Each row is a point. To make a cloud, some directions were put in groups of two or more. Within a group, all points are equally far from the middle, so they leave a hole (a ring in 2 directions, a hollow ball in 3). The other directions are filled evenly. Then the cloud was stretched, turned, moved and blurred a little. Count the holes, and give their numbers of directions, smallest first.
(in the rows, 128 means zero)

Cloud:
[[168 189 132]
 [154 143  69]
 [170  94  96]
 [166 179  96]
 [174 163  84]
 [107 167 114]
 [111 114  80]
 [137  93 161]
 [112 130  78]
 [193 123 147]
 [183 139  82]
 [173  92 139]
 [113  93 151]
 [186 165 155]
 [134 159  77]
 [130 121 177]
 [107  86 127]
 [122 179 113]
 [124 131  71]
 [167 189 120]]
Holes: 1 (3)

Cloud, 20 rows:
[[105 155 116]
 [151 122 136]
 [151 161 154]
 [170 165 167]
 [ 68 152  96]
 [138  84 176]
 [137 125 119]
 [ 91  77 156]
 [145 137 145]
 [187 118 200]
 [ 87 117  82]
 [ 96 145 145]
 [ 97 176  89]
 [108  60 127]
 [113 133 156]
 [138 100 170]
 [135  97  91]
 [112 201 160]
 [190 131 215]
 [147 115  87]]
Holes: 0

Cloud:
[[174 101  74 132]
 [158 105  87  65]
 [125  90 109 118]
 [144  67 109 115]
 [139 115 119  70]
 [101 116  79 104]
 [114 161 171 171]
 [ 91 140 148  59]
 [162  75 109 155]
 [100 100 117 132]
 [123 129  70 127]
 [ 98 138 159 124]
 [124 137 128  91]
 [126  93 123  53]
 [106 161 133 150]
 [ 85 101 170 171]
 [139 106 175  96]
 [129  51 144 137]
 [169  54  84 114]
 [138  42 132 144]
 [152 112  81 168]
 [155  48  98 130]
 [110  91 101  51]
 [ 67 114 140 163]
 [112 107  69 123]
 [182  61  96 139]
 [151 132 130 116]]
Holes: 0

Cloud (47 x 6):
[[108 147 105  56 102 136]
 [151 164 143  69 166 144]
 [105 130  91  78 133 110]
 [123 145 119 156  92 176]
 [114 202 100 113 119 148]
 [151  82 116 179 101 102]
 [ 94 122  86 121 145 101]
 [184 155 112 127  68 147]
 [108 128 108 100 154 155]
 [201 157  84 127 146 161]
 [141 151 158 100 139 180]
 [163 146 103 174 190 155]
 [163 175 141  39 116 144]
 [121 176 143  43 136 139]
 [171 168  69 105 182 128]
 [161 115 138 196 114 107]
 [ 99  95 123 148  93  92]
 [134 105 117 203 174 100]
 [171 189  85 132 130 121]
 [ 91 149 157 181 138 167]
 [187 191 141 126 135 172]
 [213 169 121 141 166 143]
 [134  83 116 129 159 106]
 [108 129 145  66  66 128]
 [130 203 161 112 136 145]
 [ 89 128 123  82 114 153]
 [ 86 183 137 124 147 181]
 [220 140  84  84 142 123]
 [166 128 145 132  89  93]
 [134 195 117 148 136 178]
 [209 142 140 144 123 120]
 [211 126 123  87 130 114]
 [137 131 140 177  84 105]
 [ 69 183 163  93 101 162]
 [155 106 146  94 111 100]
 [161 176 169 111 127 159]
 [154 187 108  66  92 173]
 [117  96 156 188 101 135]
 [105 115 105 125 105  77]
 [139 208 122 117 163 113]
 [186 180 122  51 149 127]
 [126  93 119 137  75  97]
 [ 91 119 105 121 140  77]
 [203 138  92 131 185 142]
 [ 99 158 158  87  59 127]
 [108 128 131  99  60 104]
 [ 83 154 116  65 131 108]]
Holes: 1 (6)

Cloud (55 x 6):
[[160 167 129 138 161 111]
 [142  85  85 136  89  99]
 [167 155 167  94 118 121]
 [137  89 172 133 113  73]
 [134 149 202 133 169  77]
 [ 64 181 116 155 126 151]
 [126 194  76 192  78 127]
 [ 78 153  50 111 122 147]
 [105 151 123 156  90 169]
 [141 169 165  96 129 104]
 [ 80 111 122 139 137 168]
 [154 154 163 109 143 141]
 [105 193 107 169  95 102]
 [165 151 175 174 147 119]
 [103 174  48 175 123  98]
 [138 114  45 176 106 113]
 [177 106 153  70 121 135]
 [159  63 141 137 173 131]
 [127  66 164  85 198 140]
 [145 115  77 162  87  90]
 [154  81 150 174 158 131]
 [126  74 113  85 142  81]
 [123 124 129 203 154 128]
 [ 77 189 129 190 124 109]
 [146  77 208 116 176  78]
 [160 120 171 135 171  84]
 [141  79 124 159  77 116]
 [186 102 166 166 145 112]
 [181  73 160 129 161 104]
 [120  96  92 180 125 124]
 [183  73 144 132 161 110]
 [142  92 121 143  93  85]
 [100  82 129 136 125 102]
 [ 78 194 104 144 110 124]
 [144 166 131 224  80 132]
 [160  90 103  91 173  71]
 [150  86 142 101 150  67]
 [152 157 147 122 158  78]
 [131 187 128 198  72 157]
 [144 107 142  61 112 114]
 [149 162 129 125 177  93]
 [121 101  62 168 120 115]
 [109  91 183 124 176 171]
 [101  78 131 127 119 110]
 [186  92 169 157 148 110]
 [164  93 169 129 105  68]
 [104 125 142 136 155 179]
 [125 134 161  88 179 146]
 [139 162  86 187 156 131]
 [134 149 118 135 123  64]
 [138 113 144 122 139  61]
 [144 160 173  91 136 115]
 [112  90  57 108 110 127]
 [165  62 158 175 116 152]
 [138 103  65 170 167 129]]
Holes: 2 (2, 2)

Cloud:
[[172 119 124 104 135 103  80 175]
 [114  95 105 162 157  63 114 131]
 [119 153 165 139  71 174 133 115]
 [151 168 138 193 130 155 148 164]
 [173 135 153 140 135  81 157  94]
 [148 132 133 121 147 106 172  87]
 [139 139  91 179 109  70 114 150]
 [ 72  73 121 112 133  90 136  75]
 [165  96 160 173 102  51  98 130]
 [128  82 169 151 108  89  78 166]
 [136  71 191 138  90  86 163 150]
 [108  75 132 111 170  63 132 165]
 [151 146 101 158 179  76  83 128]
 [152 129 127 172 141  41 100  68]
 [130  63 164 158 119  87  90 100]
 [ 96  92 139 118 147  58 153 163]
 [ 50 143 143 105 166 135 154  56]
 [142 111 135 127  82 147  77 145]
 [135 150 144 112 133 102  68 182]
 [ 64 107 138 124  99 145 164 119]
 [107  87 134 148 107 126 157 190]
 [124 179 160 140 146  98 162 101]
 [126  75 216 111  94 122 150 177]
 [163  59 196 147  99 125 151 139]
 [128 141 209 143 105 127 168 129]
 [129  94 124 178 139  60 147 128]
 [182 192 116 190 120 126 160 127]
 [138 131 104 112 165 130 140 122]
 [135 157 192 179 103 124 150 110]
 [111 171 118 163 126 158 149  65]
 [ 90 113 159 104 106 147  80 116]
 [163 145 156 184  99 155 112  79]
 [141 151 189 125  94 205 135 159]
 [161 115 117 131 166  72  72 154]
 [116 169 162 120  95 179 175 102]
 [ 93  96 125  86 144  65 126  83]
 [112  49 167  99 157  81  98 161]
 [169 164 142 137  79  94 143 159]
 [111 144 162 173 115 180 128 176]
 [170 212 145 160  92 157 158 111]
 [111 162 111 146 127  58 112 135]
 [180 111 130 183 105  96  89 210]
 [157 178 145 139 152  89 147  78]
 [ 76 125 164  64 120 138 150  91]
 [185  98 173 185 100 133 116 145]
 [158 147 117 138 163  61 146 101]
 [ 79  85 156 121 145  87 154 185]
 [168 133 107 176 130  46 134 162]
 [202 106 173 176 117  98 109 164]
 [123 183 129 115 153 159 169 122]
 [122  60 184 109 135  72  95 158]
 [143 151 204 169 100 127 128 140]
 [113 117 107 110 120 137  63 157]
 [171 136 181 141  81 126 110 203]
 [119 150 167 167 127 158  80 120]
 [186 104 142 155 109 147 115 177]
 [120 111 120 103 153  83 129  51]
 [106 105 134 115 101 135 183 166]
 [167 108 143 171  97  74 155 134]
 [124 160 136  94 106 162  68 138]
 [140  75 134 164 113 132 127 187]
 [ 90 197 106 129 159 115 112 106]
 [128 151 171 151  98 185 143  72]
 [189 140 160 210 113 119  84 133]
 [ 54 144 113 101 151 124 121 117]
 [178 121 140 150 118  78  85 217]
 [150 145 200 128  90 171 135 178]
 [139 137 179 152  75 112 152 153]
 [116 198  98 118 159 147 135  74]
 [124  58 174  82 142 102 113 172]
 [124 134 147 149  92 175 128 211]
 [111 118 139 113 178  78 156  62]
 [129 172  94 151 141 125 121  44]
 [125  98 173  89 123  81  97 136]
 [167 122 129 152  95 122 134  89]
 [123 107 226 134  91 149 154 167]
 [106  75 153 121 123 107 183 194]
 [135 179 148 154  84 179  76 123]
 [ 76  46 138  93 168 100 100 141]
 [134 114  93 165 134  91  70 159]
 [ 74 142 138 149 120 187 151 149]
 [ 81 115 178  95 102 190 109 112]
 [162 208 160 165 111  91 129 121]
 [ 61 124 148 100 125 217 163 150]
 [151 110 104 178 123 100  67 167]
 [137  79 161 100 119 114 161  91]]
Holes: 3 (2, 2, 3)
